Each row is a point. Each copy is the shape, with its points in the same order, stretched, turned, moved and blurred by noise. Say if it was mirrored as well.
(in the rows, 128 means zero)

Shape (6 x 3):
[[ 80 102 120]
 [176 124 170]
 [178  63 122]
 [136 217  90]
 [116 101 103]
 [165 196 117]]
Copy 1 (6 x 3):
[[ 70 153 181]
 [145  47 116]
 [ 51  39 126]
 [176 189  93]
 [ 67 125 152]
 [171 135  84]]
Copy 1 is: only turned
Copy 2 (6 x 3):
[[ 66 157 114]
 [143 118 192]
 [159 184 177]
 [149  91  85]
 [113 167 123]
 [166  92 121]]
Copy 2 is: mirrored

Shape (7 x 3):
[[223 138 147]
 [148  84 129]
 [154 132  40]
 [105 174  60]
 [124 170 159]
 [131 145 158]
 [173 115 151]]
Copy 1 (7 x 3):
[[202  46 166]
 [118  86  97]
 [212 108  82]
 [182 179  97]
 [134 164 143]
 [124 142 136]
 [141  81 131]]
Copy 1 is: only turned
Copy 2 (7 x 3):
[[135 205 197]
 [186 153 108]
 [ 99 170  62]
 [ 59 102  65]
 [103  88 157]
 [128 106 155]
 [160 165 162]]
Copy 2 is: only turned
Copy 3 (7 x 3):
[[128  63 233]
 [160  76 128]
 [213 161 141]
 [173 192 119]
 [ 92 123 153]
 [100 104 140]
 [130  74 175]]
Copy 3 is: only turned

Shape (7 x 4):
[[ 61 112 109 168]
 [ 85 180 108 198]
 [176 136 110 134]
 [182  82 125 148]
 [ 87 135 153 182]
 [178 159 183  72]
 [ 85 171 167 109]]
Copy 1 (7 x 4):
[[ 70 164 176  84]
 [ 19 128 129 115]
 [110 128 152 183]
 [137 109 207 171]
 [ 67 111 155 100]
 [179  75  71 164]
 [109 114  67  95]]
Copy 1 is: mirrored
Copy 2 (7 x 4):
[[ 57 132 163 191]
 [114 152 121 249]
 [185  88 146 150]
 [181 121 200 112]
 [107 165 138 174]
 [191  79  68  86]
 [100 122  56 146]]
Copy 2 is: only turned
Copy 3 (7 x 4):
[[130 101 113 100]
 [147 102 184 116]
 [150 103 130 195]
 [106  82  97 203]
 [ 96 129 140 130]
 [134 195 140 216]
 [143 191 147 133]]
Copy 3 is: mirrored

Shape (9 x 6):
[[117  44 184 189  97 113]
 [125 143 116 105 103  60]
 [167 122 195 156 149 122]
 [ 47  82  77 126 135 188]
 [ 98 129  41 116 136 134]
 [142 184 195 157  73  83]
 [164 172 118 154  76 109]
 [120 110  80 153 183 160]
 [120  72 117 113 112 165]]
Copy 1 (9 x 6):
[[130 128 123  61 146  11]
 [ 77 189  75 155 130  86]
 [127 110 123 112 218  82]
 [134 110 150  25  62 163]
 [ 74 113 118  98  77 169]
 [136 176 126 213 159  21]
 [118 113 117 209 106  76]
 [ 76  66 149  56 140 169]
 [159 107  98  70  96 141]]
Copy 1 is: only turned
Copy 2 (9 x 6):
[[131 171 129 243 119  76]
 [184 125  85 116 119  71]
 [140 128 164 153  61 140]
 [ 54 137  98 158 181 145]
 [107 100  62 114 155 132]
 [203 190  99 118  63 100]
 [191 155  69 121 107 134]
 [ 76  72 112 152 108 165]
 [109 144 121 175 182 143]]
Copy 2 is: mirrored

Shape (14 x 8):
[[ 99 113 136 148 148  74 137 126]
 [137 113  84 120 123 176 138 142]
 [186  93  80 131 108  91 129 105]
 [159 102 121 125 167 199 115 184]
 [ 72 152 165 162 154  73 105 131]
 [ 76 137  91 105 110 183 111 152]
 [151 152 118 125 193 142 117 182]
 [ 68 157 113 158 187 117 151 142]
 [144  62 107 107  94 102 147  87]
 [187  89 121 161 107 107 147  94]
 [ 92 146  70  92 111 188 135 184]
 [ 74 127 109 175 190 104 102 173]
 [126 124  69 143  86 144 163 176]
 [158 107 135 122 185 145 135 194]]
Copy 1 (14 x 8):
[[133  90 104 149 165 118  67 141]
 [161 156 129 108  98 108 149  65]
 [173 205 144 145 113  95  65 124]
 [173 145  82  36  81 144 159  95]
 [110  42 134 127 184 122  94 171]
 [121 108 165 100 124  77 188  78]
 [190 119  81  57 164 141 155 130]
 [156  54 108 124 213 151 128 100]
 [113 202 141 147  97  93  65  91]
 [167 186 122 182  94 142  62 130]
 [135 113 126  94 127  74 218  50]
 [176  42 118  88 167 118  82 123]
 [174 118 105 168 105  76 148  59]
 [172 129  43  59 115 145 125 113]]
Copy 1 is: mirrored
Copy 2 (14 x 8):
[[158 130 112 143 138  93  88 150]
 [122 123 111  81 105 154  99  91]
 [157  74  71 123 120 136  86 124]
 [ 92 160  85  62  96 134 117  71]
 [162 144 134 160 129  96 106 168]
 [157 158 133  87 105 166  83 129]
 [127 158  87  68 112  95 147  75]
 [154 146 146 111 123  79 102 107]
 [140  65  90 122 116 144  57 160]
 [110  86  90 149 107 139 100 121]
 [149 149 132  60 127 166 100  88]
 [175 171 113 125 119  81  68 112]
 [154 122 114 117 150 173  89 103]
 [105 155  74  68 125 108 119  87]]
Copy 2 is: mirrored
Copy 3 (14 x 8):
[[155 111  83 141 126 160 115 128]
 [134 183 145 150 111 120 137  74]
 [129 132  83  82  70 136 145  54]
 [192 180 168 204 117  81 133  78]
 [162  95  81 158 135 162 118 209]
 [123 210 172 175 126 136 112 148]
 [143 156 145 199 120  56 119 104]
 [103 137 103 196 146 122 137 121]
 [146 108 110  72  99 176 122  74]
 [158  96  87  80  87 140 175  60]
 [116 249 170 175 137 111  95 127]
 [143 160  90 210 124 124 133 157]
 [127 239  99 138 116 116 133 110]
 [191 152 135 185 137  73 103  53]]
Copy 3 is: only turned
Copy 4 (14 x 8):
[[127 127 187 108 137 163 119 183]
 [129 115  90 144 128 117  68 118]
 [128 144 128  54 145 109  96 109]
 [148 107 160 185 142 117  40 124]
 [115 142 206 137 158 180 147 187]
 [113  92  72 171 149 158  80 133]
 [103 145 203 162 139 152  62 131]
 [ 90 148 168 162 125 159  96 198]
 [149  83 103  60 120 119 118 122]
 [166 151 130  75 125  83 121 113]
 [115 105  70 172 132 173  48 124]
 [ 99 148 215 166 181 165  67 229]
 [157 154  84 130 130 152  57 145]
 [144 118 213 160 128 153  50 144]]
Copy 4 is: mirrored

Shape (13 x 8):
[[ 99 175  85  73  98 100 179 142]
 [153 110 137 138  66  99  74 145]
 [169 142 109 151  32 129 173 102]
 [146 169  92 156 140  83 162  81]
 [ 81 178  99  64 147 127  56 161]
 [119 132 177 144 142 158 116  97]
 [136 174 180  44 125 177 102  69]
 [100 103  86  86  88 147  70 106]
 [165 164 191 151 101 102 129 160]
 [ 85 120 187 160 109 190 164 135]
 [ 58 120  96 142  96 176 158  71]
 [ 97 166 187 140  34 181 124 160]
 [111 161 190 128 109  95 154  70]]
Copy 1 (13 x 8):
[[ 61  94  68 100 207 136 141  97]
 [186 139 140  82 124 116  99 164]
 [ 96 170 154 100 198  85  95  66]
 [ 65 178 128 134 112 126 108  54]
 [126  36  83  81 127 156 145 208]
 [167 129 141 170 130 115 131 178]
 [152  57 178 139 223 154 180 173]
 [152  36  97 103 139  71 154 150]
 [165 206 160 122 172 161  99 177]
 [161 132  95 214 169  81 129 208]
 [102  81  72 165 150  39 136 108]
 [174 110 141 131 219 114  83 217]
 [156 151 132 167 176 152  91 105]]
Copy 1 is: only turned
Copy 2 (13 x 8):
[[147 129 147  79  64 231 119  45]
 [ 57 121 169 178 136 150  79 100]
 [160 186 207 170  92 188  77 112]
 [129 140 191 120  82 131 163 140]
 [ 83  85 103  84  60 149  60  51]
 [106 149  98 157 107 108 104 185]
 [187 111  84 180  12 133  75 153]
 [127  79 156 133 110 171  54 114]
 [ 61 182 127 172 103 128 110 102]
 [101 194  76 128 130 160  80 172]
 [142 138 142  93  98 189  87 175]
 [ 76 205  93 147  67 187  21  99]
 [ 95 132 123 153  55 161 176 173]]
Copy 2 is: only turned

Shape (14 x 9):
[[189 178 108  98  91 160 156 116 153]
 [190 139  87  85  76 178 187 145 171]
 [101  88 152 184 159  96 150 128 220]
 [174 108 130 118  38 151 181  96 151]
 [111 145  82 121 101 147 112  91 126]
 [121 162  98 129 137 186 194 124 119]
 [ 94 126 143 189 163  87 109 111  87]
 [115  36 175 141 208 104 120 108 175]
 [ 75 124 130 129 130  70 116 147 112]
 [ 98 128 107 116 100 191 154 141 129]
 [131 136  65 150 113 138 106 151  98]
 [111  89 127 153 144  52 126 140  81]
 [ 95 104 209 153 150  70  78 148 133]
 [132 140 110  83  99 113 162 100 155]]
Copy 1 (14 x 9):
[[116  79 189  98 103 108  75 151  82]
 [100  81 177 141  42  75  92 148  67]
 [ 73 122  90 139 116   9 157  93 162]
 [ 69 139 145 156 114  41 105 168  79]
 [135 103 137 132 180 132  90 140  92]
 [101  68 139 118  84 114 153 157  82]
 [142 156  94 121 203 109 168 148 177]
 [ 28 180 100 170 114  89 196  56 187]
 [173 163 110 157 154  91 160 120  87]
 [112 112 107 136 101 126 130 160  70]
 [189 101 138 117 128 145  82 184 135]
 [151 177 120 184 146  80 178 139 156]
 [137 240  91 116 169  89 170 103 151]
 [106 111 160 156 132  74 116 118  51]]
Copy 1 is: mirrored
Copy 2 (14 x 9):
[[122 115  53 146  98 156 108  68 144]
 [111 102  97 173  78 141 144  46 163]
 [195 110 121 119  65 143 210  95  88]
 [ 91 142  64 167 144 171 184  43 135]
 [141 132  75 129 118 171 136 151 181]
 [173  49  99 149 135 133 103 100 160]
 [130 109 135  68 165 143 133 162 104]
 [142 116 148 161  93 131 203 174  53]
 [138 156 186  89 132 179 131 133 125]
 [184 109 133 168 146 121 139 114 177]
 [112 114 143  89 124 124 124 151 184]
 [ 75 130 194  72 147 172 148 148  95]
 [149 181 182  95 147 126 155 135  62]
 [124 137  99 149 104 212 131  87 138]]
Copy 2 is: mirrored
Copy 3 (14 x 9):
[[164 166 107 190 117 127 152 180 119]
 [164 221  93 162  82 104 123 210 145]
 [ 32 217 154 128 198 102 112 116 181]
 [156 178  68 160 101 152  78 210 138]
 [194 122  94 115 187 113 129 139 103]
 [136 165 130  68 171 123 176 188 146]
 [ 91  89 147  82 194 137 147  71 131]
 [ 53 166 127 144 180 159 162  70 228]
 [123  84 138 107 166  80 132  89 172]
 [152 159  74  92 147  92 141 174 135]
 [193 145 118  91 134  78 122 109  93]
 [107 104 155  84 145 123 114  56 178]
 [ 57  70 116 182 147 121 140  65 189]
 [156 150 132 156 160 120 123 157 171]]
Copy 3 is: only turned
Copy 4 (14 x 9):
[[155  78 159 113  59 130  47 176 123]
 [104  43 140  96  35  86  21 196 125]
 [ 66 166  98  82 166  82  69  92  92]
 [ 90  82 130 113 105  62  45 238  92]
 [145  81 102  81 118 158 116 160 105]
 [113 120 112  49  18 128 127 149 129]
 [144 156  84 120 147 138 192  84  39]
 [ 36 181  40 150 200  84 131  84  94]
 [103  83 119 102 162 140 157 124  51]
 [109  95 114  56  79 107 139 160 126]
 [173  51  82  99  68 124 137 115  65]
 [ 84  89  75 141 145 113 169 117   7]
 [134 155 130 167 242 105 167  79  59]
 [ 78  71 140  89 123 139  68 191 101]]
Copy 4 is: only turned
